Every row gives one point. The last column is the point's height on a tilted bowl or saddle (a function of degree 2), plus a little noise. Count its main directions that bend up, bend down and stay straight.
In the rows, 128 means zero.

Points (11 x 3):
[[187 156 111]
 [ 68 119 183]
 [ 69 115 181]
 [137  58 108]
 [133  94 157]
 [ 48 133 175]
 [212 102  46]
 [176 106 118]
 [110 126 189]
 [145  90 143]
 [141  65 114]]
Directions: 0 up, 2 down, 0 straight

Points (15 x 4):
[[154  97  58 120]
 [126 127 202 194]
 [112 209 161 231]
 [ 49 189 172 218]
 [ 95  99 125 130]
 [ 70 119 106 102]
 [174 107 141 123]
 [132 107  60 111]
 [149  96 131 132]
 [128  90 121 131]
 [141 138 138 141]
 [164 169  71 129]
 [103 152  45  86]
 [ 34  84 125 114]
 [ 53 175  83  87]]
Directions: 2 up, 1 down, 0 straight

Points (15 x 4):
[[103 154  58 124]
 [ 69  93  14 249]
 [126  63  86 174]
 [ 60 174 147 135]
 [152 102 114 146]
 [156 154 137 144]
 [ 54 115 137 139]
 [148 178 104 116]
 [197 143 201 193]
 [108 107  95 150]
 [ 99 112 152 144]
 [163  66 164 105]
 [217 118 151 139]
 [170 150  92 139]
 [108  98  97 152]]
Directions: 1 up, 1 down, 1 straight

Points (17 x 4):
[[136 110 105 157]
 [134 223 154 194]
 [125 234 114 204]
 [164 115 226 115]
 [190 130  69 187]
 [155 174 126 180]
 [ 51 121 147 134]
 [178 143 112 176]
 [181 122 140 157]
 [174 166 107 189]
 [ 85  81  80 148]
 [111 171 116 161]
 [124 170  96 171]
 [131 157 171 153]
 [154  70  40 168]
 [101 196 100 167]
 [ 86  90 123 147]]
Directions: 1 up, 1 down, 1 straight

Points (22 x 5):
[[100  24 107 202 150]
 [184 188 142  47 148]
 [179 146 191  79 197]
 [ 82 129  77 115  96]
 [130 140 105 160 117]
 [ 73 164 224   8  98]
 [190  88 128 179 157]
 [134 120  87  86  86]
 [169 135 135  96 132]
 [138 153 135  60 126]
 [153 110 120 159 127]
 [116 157 154  64 123]
 [ 50 153 156  44  84]
 [150 117 150 109 142]
 [166  66 145 120 166]
 [ 63  89  79 113  89]
 [157 125 141  77 140]
 [ 97 128 116  61 105]
 [153 107 218 201 249]
 [116 115 115  97 105]
 [137 131  77  77  80]
 [149 130 121 143 119]]
Directions: 2 up, 1 down, 1 straight

Points (24 x 5):
[[ 52 170 136 123 177]
 [154  25 142 137 193]
 [158 102 158  76 150]
 [175  99  86 173 175]
 [158 147 116  57 154]
 [ 82 161 136  30 186]
 [179 117  42 156 174]
 [107 116  63 196 186]
 [154  96 103  91 153]
 [ 83  93 174  98 165]
 [112 102 128 121 147]
 [203 152 146 142 162]
 [ 54 151  52  93 161]
 [143 156 117 131 140]
 [143  58 166 202 186]
 [ 86 109  84 128 158]
 [ 91 123  91 109 148]
 [117 126 159 150 144]
 [ 92  60  84 170 203]
 [204 125 124 201 194]
 [180 165 238 171 169]
 [130 102 158 130 142]
 [226 131 103 163 192]
 [115 124 153  82 147]]
Directions: 3 up, 0 down, 1 straight

Points (23 x 5):
[[ 75 155 161 178  78]
 [147  88  65 108 104]
 [ 90 139  76 140  88]
 [158 106  95 120 116]
 [178 101 103 192 111]
 [142 120 104 206  96]
 [122 173 139 110 108]
 [ 93 122 153 115 117]
 [133 133 138  96 122]
 [106  76  56 141 108]
 [174 172  73  93  78]
 [173 186  97  81  88]
 [157  49 156  43  97]
 [118  85  40 183  96]
 [103  52 181 141 121]
 [164 112 159  92 131]
 [123 118  82  93 103]
 [ 99 146  79 155  86]
 [167 163 133  99 117]
 [181 183  24 168  22]
 [153 135  31  50  44]
 [169 202  61 179  35]
 [158  97 139 167 127]]
Directions: 0 up, 3 down, 1 straight

Points (45 x 7):
[[149 187 152  57 135 159 159]
 [153 111 168 188 145  56 188]
 [130 143 146 158  43 167 147]
 [169 165  84 118 156 111 159]
 [164 141 106  82 121  93 133]
 [ 86  93 144 239 212 127 218]
 [160 133  49 155 160 117 190]
 [ 96  81 173 102 127 192 105]
 [148 100 178 145 179 131 159]
 [151  56 125 132  85 111 129]
 [131  88 157 125 114 170 123]
 [ 85 158 154 147  51 124 154]
 [ 85 147 141 119  82 160 139]
 [110 108 168 186 151 130 164]
 [ 65 117 120  44 196 124 146]
 [134 232 200 114  96  97 205]
 [ 24 106 130 202  97 122 107]
 [174  36 125 151 158 170 153]
 [104 148 134 114  87 134 147]
 [ 91 134 105 139  23  85 162]
 [ 86 115 183 131 126  97 143]
 [192 112 144 105  82 151 118]
 [142 189 175 127 151  99 173]
 [185 139  77 136 110 157 156]
 [ 65  96  91 230 154 154 166]
 [194  96 151 194  78 169 147]
 [158 129 102 190 196  91 206]
 [201 152  64 159 180 180 206]
 [185 171  58 197 120 142 190]
 [ 98  92  81 116 153 166 157]
 [109 158  90 150 130 153 172]
 [149 169 161 188  73 158 177]
 [ 83  96  90 149 162  58 187]
 [131  99 142 123 127 133 135]
 [151 180 204  87 161  91 154]
 [102 104 188  73  94  85 132]
 [178 118 135 112  70 207 136]
 [163 195 135 153 104 172 185]
 [ 92 177 221 144 185 198 201]
 [184  65 120  99 153 122 127]
 [149 145 220  36  99 142 134]
 [175 111  95 174  71 193 150]
 [ 75 125 161  31  85 157 127]
 [121 108 203 210 163  66 212]
 [ 89 240  95 146 142 146 211]]
Directions: 3 up, 1 down, 2 straight

Points (40 x 7):
[[131  52  74 136 143  93 161]
 [ 85 144 144 104 122 124 151]
 [171 113 128 182 147 146 106]
 [ 78  74 133 142 150 147 153]
 [137 132 113  77 140 163 170]
 [104 133 163 181  78 128 124]
 [143 149 155 153 116 124 135]
 [113 153 112 135 114 132 154]
 [130 131 148  84 126  66  85]
 [102  97 103 138 134  66 110]
 [144 140 149 180 118 134 115]
 [110 151 108 204  96 174  79]
 [ 82 108 126 198 113  95 105]
 [125 120  79 149 163 140 173]
 [101  75 169 112 138  89 124]
 [126  64 152 179 134 130  90]
 [173 132 151 142  61 107  65]
 [151 141 136  93 182 145 147]
 [116 143  75 178 148 119 115]
 [126 125 181  88  80 132  99]
 [144 104  98 129 104 138 201]
 [132  51 161 145 167  36   7]
 [ 77  98 116  70  94 113 153]
 [ 94 150  98  80 125 152 141]
 [ 72 181 158 113 113 122 144]
 [138  92 150  95 112 161 152]
 [167  85 151 127 180 105 102]
 [178 134 127  94 249 109 102]
 [176 120 140 145 132 131 126]
 [126 110  89 146  77 193 209]
 [169 124  65 147 149 111 162]
 [ 70 202  95  70 169 178  23]
 [156 126  88 150 143 122 161]
 [111 136  95 140 196 119 134]
 [162 185 174 151 144 119 137]
 [118 120 102  46  95 150 160]
 [162 137 154 113 112 117 117]
 [ 98 151 161 149 128 156 158]
 [161 135 117  74  86 135 135]
 [148 112 101 142 152 172 194]]
Directions: 1 up, 4 down, 1 straight

Points (39 x 7):
[[172 184 134 160 124 160 171]
 [101 113 236  73 131 198 158]
 [171 135  81 174 120 129 166]
 [ 89  69 114 144 111 183 145]
 [ 33 134 138 106 122 164 148]
 [108  64 184 130  87 106 150]
 [121 105 125  89 177  90 130]
 [215 113 158 221 176 128 221]
 [185  38 126 158 155 131 162]
 [150 123 175  40 124 174 129]
 [146 131 171 110 106 107 139]
 [116 138  74 135 142 100 146]
 [151 230 101 159  13 143 220]
 [150 111 160 126 110 146 135]
 [171 183  48 114 124 139 165]
 [152 114 149 174 109  84 164]
 [123  68 177 167 176  56 180]
 [220 123  85 111 120  68 171]
 [147 122  88 195 177 146 180]
 [169 157  75 147 114 120 159]
 [175 110 127  26 209  68 156]
 [137 101 102 114 117 145 127]
 [147 159 145  88 136 147 133]
 [ 92 180  98  67 175 143 142]
 [104 165 166 224 188 105 215]
 [124 110 185 191 135 121 173]
 [ 98 129  99 158  99 195 157]
 [152 143 135 116  93 196 142]
 [194 123 162 145 156 118 162]
 [ 83 196 149  75 123 151 144]
 [141  98 151 177 109 106 159]
 [120 205 197 181 200  24 240]
 [141  98  90 217 161  54 204]
 [159 194  63  61  90  82 167]
 [122 144 158  42 154 181 131]
 [ 89 200  47 132  76 128 180]
 [ 86 127 123 115 150 179 137]
 [ 51  70 203  65 132 145 148]
 [116 137  69 152 101 119 153]]
Directions: 6 up, 0 down, 0 straight

Points (72 x 9):
[[179 149 149 119 106 182 117 102 132]
 [ 90   7 188 120 161 144  88 130  63]
 [136 241 153 134 132  88 157 122  92]
 [ 66 137 181  85 142 145 156 185 171]
 [122  81 140 116  96 179  64 100  78]
 [120 101 109 106 153 124 178 106 171]
 [124 144 108 139 157 136 170 152 166]
 [128 136 136 159 129 158 153 163 152]
 [ 49 128 128  97 133 110  95 109 147]
 [ 94 149 103  79 135  51 157 132 159]
 [148 121 124  90 121  67 212 173 207]
 [128 158 105 168 145 126 130 110 138]
 [118 161 139 140 160 130  80 146 148]
 [150 135 166 123 121  95 138  62 158]
 [ 59 130 128 152 145 126 128 147 137]
 [148 150 149 123  74 171 146 173 147]
 [133 106  64 134  96 138 135  99  79]
 [184 111 175 184  81 121 103 128  90]
 [121 105 238 167 130 139  76 112  83]
 [ 92  93 126  95  91 133 127  26 152]
 [140 182 119 168 159 125 183 146 160]
 [151 159 146 157 211 147 151 115 210]
 [ 87 109  78  98 102 184 178 163 176]
 [155  87 102 139 110  87 126 110 112]
 [154 120 177  96  94 115 162 162 156]
 [151  80  82 130 135 111  85 158  66]
 [120 104  69  76 118 150  82 115  68]
 [136 144 176 153 147 154 124  53 173]
 [173  89 109 118  75 171  71 156  60]
 [ 97  69 198 120 186 145 149 157 176]
 [121 146 109 116 156  92 121  86 146]
 [106  54 146 104 113  68 131 159 114]
 [103 105 157 130 113 152 125 123 130]
 [159 101 102 104 131 110 192 141 179]
 [139 117 187 117  87  75 159 176 128]
 [196 172 141 144 186  59 133 104 191]
 [163 102 147  75 165  92  91 152 171]
 [156 124 152 190 142 167 170  47 191]
 [ 74  91 114  95 136 174 122 126 141]
 [104 124  93 118 122 129 184 136 156]
 [164 161 144 156 166 125 163 143 170]
 [162 119 103  80 161  58 118 131 164]
 [134  99  80 157 155  96 126 160 122]
 [119 181 151 104 139 112  59  99 161]
 [159 103 111 195  78 113 142  74 123]
 [ 96 127 134  61  90 100  70 143 135]
 [ 82 172 126 130  95 137 147  77 140]
 [ 52 159 116 111 154 174 112 149 175]
 [144 103 156 156 119 138 207 187 195]
 [127 117 136  91 113 103 128 161 140]
 [188 124 154 136 150  92  95 127 152]
 [114  85  84 147 151 131 176 179 160]
 [120  94  61 118  97 143 129  68  66]
 [140 158 187 114 140 189 102 161 166]
 [ 99  95 109 103  51 128  96 119  92]
 [125 134 207  91 195 132 178 117 225]
 [146  87 159 173 191 112 104 100 176]
 [ 95 165 195 140 116  88  55 173  92]
 [100  35 143 107 129 163  97 114  85]
 [ 97  70 131 100 111 166  69 140  71]
 [123  92 192 184  88 156  50 152  13]
 [145  96 156 157 147 111 133 182 131]
 [ 90 101 141 104 149 103 179  96 187]
 [ 42 121  73 154  61  98 182 139 162]
 [ 78 105 158 111 180 132 183 157 199]
 [134 120 102 162 163 128 148 105 153]
 [127  67 112  65  55 114 113  87 108]
 [121 185 118 163 103 148 149  89 125]
 [123 187  90  75 147  41  78 119 160]
 [ 58 145  99 149  88  89  67 128 117]
 [106 102 109 160 143 119 101 101 114]
 [199 134 146 207  88 103  98 107 113]]
Directions: 5 up, 2 down, 1 straight

Points (64 x 9):
[[148 126 185  76 156  87 175 124 127]
 [126 127  76 144 125 124 132 167 139]
 [164 120 123  63 150 178 183 115 121]
 [164  95  83 125 173 187 140 136 100]
 [163 166  99  80 169 183 160 169 115]
 [143 153 107 144 170 130 126 135  91]
 [ 93 176 107 170  75 101  46  96 171]
 [109  95 179 167 155 154 127 105 119]
 [ 87  93 170  95 129 143 125  65  95]
 [ 75  59 207 103 136 110 130 222 220]
 [ 67 185 134 141 150 125 130 137 120]
 [121 130 181 147 187 134  91  58  87]
 [180 119 139 122 119 158  95 169 134]
 [120 150 124  24 143  61 212 105 165]
 [ 83 143 150 105 127 109 174  88 138]
 [ 78 225 113 175  58 134 204 122 152]
 [120  99 131 128 182 150 125 188 115]
 [116 157 191 176 100 151 158 156 110]
 [ 94  73  93 117 146 170 134 211 132]
 [132 164 187 153  50 139 195 189 138]
 [113 142  67  40 106 152 147 155 184]
 [123 156 128 165 163 138 179 128 111]
 [ 80  51 102  70 146  95 173 143 121]
 [110 120 114 139 172 162  37 184 136]
 [124 151  50 126  46 128  76 131 212]
 [109 161 143  56 168 165 105 175 128]
 [166  87 166  48  76 166 113  73 122]
 [136  64  36  88 110 190 120 145 109]
 [ 36 147  62 176 104  94 173 166 214]
 [121 126 126  81 154  88 176 194 160]
 [140  85 145 149  95  60  62 158 160]
 [138 132 151 109 179  73  44  60  85]
 [180 114 119 179 160 122 101 173 107]
 [165 157 234 167 170  92 198 145  95]
 [ 49 171 113 155 127 150 161 169 156]
 [119 149 119  40 176  51 169 129 112]
 [174 136 132 181  68  76  94  59 128]
 [108  75  75 167  80  67 175 197 201]
 [126 202 194 149 156 125 134  69  59]
 [ 63  79  28  38 203  91 168  74  20]
 [ 18 242 155 121 161  87 134 162 146]
 [161 101  79 150 164 119 114 141 112]
 [210 151 151 134 150 122 128 147  89]
 [108 107 107  97 135 104 133 111 118]
 [ 30 188 154 128 127  90 119  72 160]
 [183 124 192  94 133  60 138  59  84]
 [237  67 167 126 152 125 111  71 130]
 [121 137  93 152  24 113 101 222 186]
 [116 126 111  73  86 191  81  72 107]
 [147 133 249 108 129 127  91 137 146]
 [ 69 143  49 161  75 112 224 166 249]
 [103 101 121  68  99 195  91  94  90]
 [127  81 167 115 118 116 192 108 151]
 [124 179 142 161 112 116  22 159 127]
 [132 113 120 180 207  92 184 130 104]
 [140  33 144 126 152 138 125 136 106]
 [215  77 179 221  68 169  85 105 168]
 [ 71 126 162 180  97 132 168  85 152]
 [125 139  87  87  65 145  93 135 176]
 [144 174  91 122 163 118 121 143  95]
 [ 80 184 104  59  99 114 113  84 164]
 [134 161 143 103 225 158 147 187  85]
 [128 168  72 102 144 154  40 132 153]
 [ 94 149 173 235  89  67  92 151 103]]
Directions: 4 up, 2 down, 2 straight

Points (68 x 9):
[[ 95 113  90 134  43 160 131 116 114]
 [190 153  97 124  86 176 115  80  67]
 [167 141 146 127  78 134 118  78 100]
 [153 115 153 157 166 128 161  85 118]
 [150 177 152  62  96 162 181 119 113]
 [149 133 171 159 132 153 127 121 108]
 [133 123 111 114 203  74 129 141 124]
 [193  68 126 112  74 122 116 114  89]
 [162 129 134  22 107 172 165 194  77]
 [ 93 176 196 142  61 146  96 131 105]
 [ 89  69 129 150 143 169 119 142 112]
 [ 58 140 149 112  63 141  71 127 129]
 [172 141 180 122 101  73 155 174 121]
 [ 67 107 152  92 122 125 112 119 128]
 [145 111 174  88 118 208 133 135 111]
 [127 125 123 159 113 153 122 126 113]
 [133  81 132 201 131 156 106  95 117]
 [150 176 131 141 148 113 156 153 105]
 [ 99 105 121 105 136 201 143 165  96]
 [156 146 142  86 159 126  93 191  93]
 [139  85  96 147 113 192 200 150  99]
 [112 108 118 102  61  98 134  72 125]
 [182  95 109 158 168 136 158  94 112]
 [ 93 161  75  72 154 168 173 204  49]
 [136 168 200 111 122  99 156  99 106]
 [ 77 142 162 131  57 144 118 108 128]
 [115 140 111 163 159 128 115 181 101]
 [145 131 153 121  91 145 150 147 115]
 [ 90 202 101 129  95  97 176  95 110]
 [ 80 187  69 125 138 176 170 173  45]
 [143 101 128 136 148 187 136 201  70]
 [187 189 139 129 115 113 124 154  95]
 [ 86  91 118 105  20 161  58 163 116]
 [114 174 106 102 118 112 152 127 114]
 [142  74 137  88 116 177  68 184  94]
 [ 77 123 170  87 180 132 146 185  78]
 [124 149 158 109 158  54 161 133 125]
 [122 160 202  92 113 120 147  94 108]
 [124  90 170 173 142 155 169 130 115]
 [119 153 167  74 173 161 127 118  91]
 [ 29 140  80 184 136 129  70 137  95]
 [154 111  50 101 134 113 137  47  84]
 [148 163 194  77 167 108 126 139  85]
 [175 129  80 160 152 107 174 143 107]
 [222 174 101   7 165 138  94 193   7]
 [141 100 101 141 161 121 115 111 122]
 [120 136 119  81 225 116 112 199  74]
 [ 84  80 160 163 136 142 158 127 119]
 [133 198 149 200 150  82 103  73 105]
 [ 87 137  68 103 102 108 128  35 100]
 [145 185 146  89 171 154 124 130  79]
 [114 112  93 129 124 164  76  71 110]
 [139  85 121 142 117  61  70  64 131]
 [ 88 153  82 151 145 145 124 137  92]
 [141 109 139 154 105  76 148 119 138]
 [160  98 202  96 134 229 121  88 115]
 [170 102 103 122 126 151 124 135 101]
 [113  81  60  99 155  64 135 143 130]
 [186 101 167 116 152  87 154 175 110]
 [122 171 134 145 179 133 111  81  95]
 [204 161 108 140 193 124 158 198  69]
 [115 139  31 149  86 106 158 119  94]
 [109 165  86 151  53 100 146 105 115]
 [143 116 122  85 142 162 129 116 109]
 [166  84  70 143 126 200 143 162  65]
 [131 170 201 125 121 120 142 127 103]
 [139 175 160 164 115 110 177 118 114]
 [143 204 100 165 114  95 185 219  84]]
Directions: 1 up, 5 down, 2 straight

Points (67 x 9):
[[ 82 114 140 104 134 110 139 133 113]
 [102 175 128 155  67 160 135 129 155]
 [127 120 183  54  71 126 137 116 120]
 [131 127 112  98 133  92 146 112 124]
 [110 107  86 112 162 143 113 116 126]
 [101 109 121 118 146 162 122 179 143]
 [146 125 119 113  80 157  26 176 192]
 [145 169  79 132 193 150  76 159 197]
 [118 110  70  40 108 175 183 143 166]
 [124  41 146  88 171 112  80 166 130]
 [161 113 139  74 161 147  98 143 109]
 [134 129 133 142 104  80 125 125 137]
 [116 115 144 137  68 126 156  89 124]
 [119 157  58  98 128 119 160 116 171]
 [ 72 101 116 143 123 133 168 129 121]
 [127 108 117 156 125 131 158   8 125]
 [107 141 130 160  82  88  91  69 126]
 [104 155  73 190 152  98 136 204 225]
 [194  78 103 158 121 174 142 182 216]
 [126 191 139 128 138 110 152 145 146]
 [142 129 118  86 157  65 119 118 125]
 [173 125 150 166 140 120 129 144 150]
 [183 203 101  98 186 147 105 120 172]
 [170 129 185 159 120  79 100 120 134]
 [ 90  33  18 130  88 123 150  75 194]
 [ 88  72 113 102 147 117 172 152 134]
 [105 172 116  79 125 105 130 144 150]
 [177 108 146 117 132 107 135 138 130]
 [110  78 106 167 136 175 128 154 143]
 [106 125 131 148 139 168 138 152 131]
 [147 172 178 175 113 153 141 150 164]
 [131 140 156 114 184 117 104 156 122]
 [ 86 207 158 180 161 124 118 122 146]
 [184 164  96  95 162 161 155 144 174]
 [100  77 115 122  85 107 103 109 127]
 [104 166 120 155 159 153 174 145 154]
 [149 158 157 158 137  40 115 196 183]
 [132 182 119 169 112 138  97 146 172]
 [123 165  73 199 196 168 150 173 249]
 [133  69 115  91 148 135 156  97  97]
 [ 87  66 161  96 123 174 162 155  97]
 [177 125 159 120 133  73 120  93 109]
 [136 148 138 143 151 119 174 231 210]
 [179 168 134 127 181  98  65 151 150]
 [157 155 175 186 113 101 175 113 153]
 [138 160 123 202 195 143 131  93 167]
 [125 168  97  65 137 163  98 159 177]
 [160 115 121 166 107 139 130 161 176]
 [158 173  93 138 140 105 144 158 184]
 [108 112  92 151  96  21  75 153 193]
 [ 99 125  79 124 120 130 129 105 136]
 [158 164 119 161 171 138 135 158 177]
 [161 140 144 137 104 166  84 125 139]
 [107 112 136 164 125 152  89  51  92]
 [156 154 102 125 156 165 148  75 129]
 [155 130  64 133  96 151 149 148 197]
 [114 101 102  64 142 142 130  95 104]
 [ 81 141 140 133 153 104 163 151 133]
 [195 103 103 133  97 114  36 146 195]
 [191 145 141 135 126  79  63 120 141]
 [111 142 146 114 144 142  53 137 109]
 [ 90 117 121 165 125 112 138 164 148]
 [109 102 136  96 109 167 105 127 100]
 [137 155 194  57 112 156 164 156 122]
 [ 81 140 110 114  52 144  64 139 159]
 [133 171 249 149 160 123 107 103 110]
 [105 134 150 138 156 117 180 117 114]]
Directions: 5 up, 0 down, 3 straight
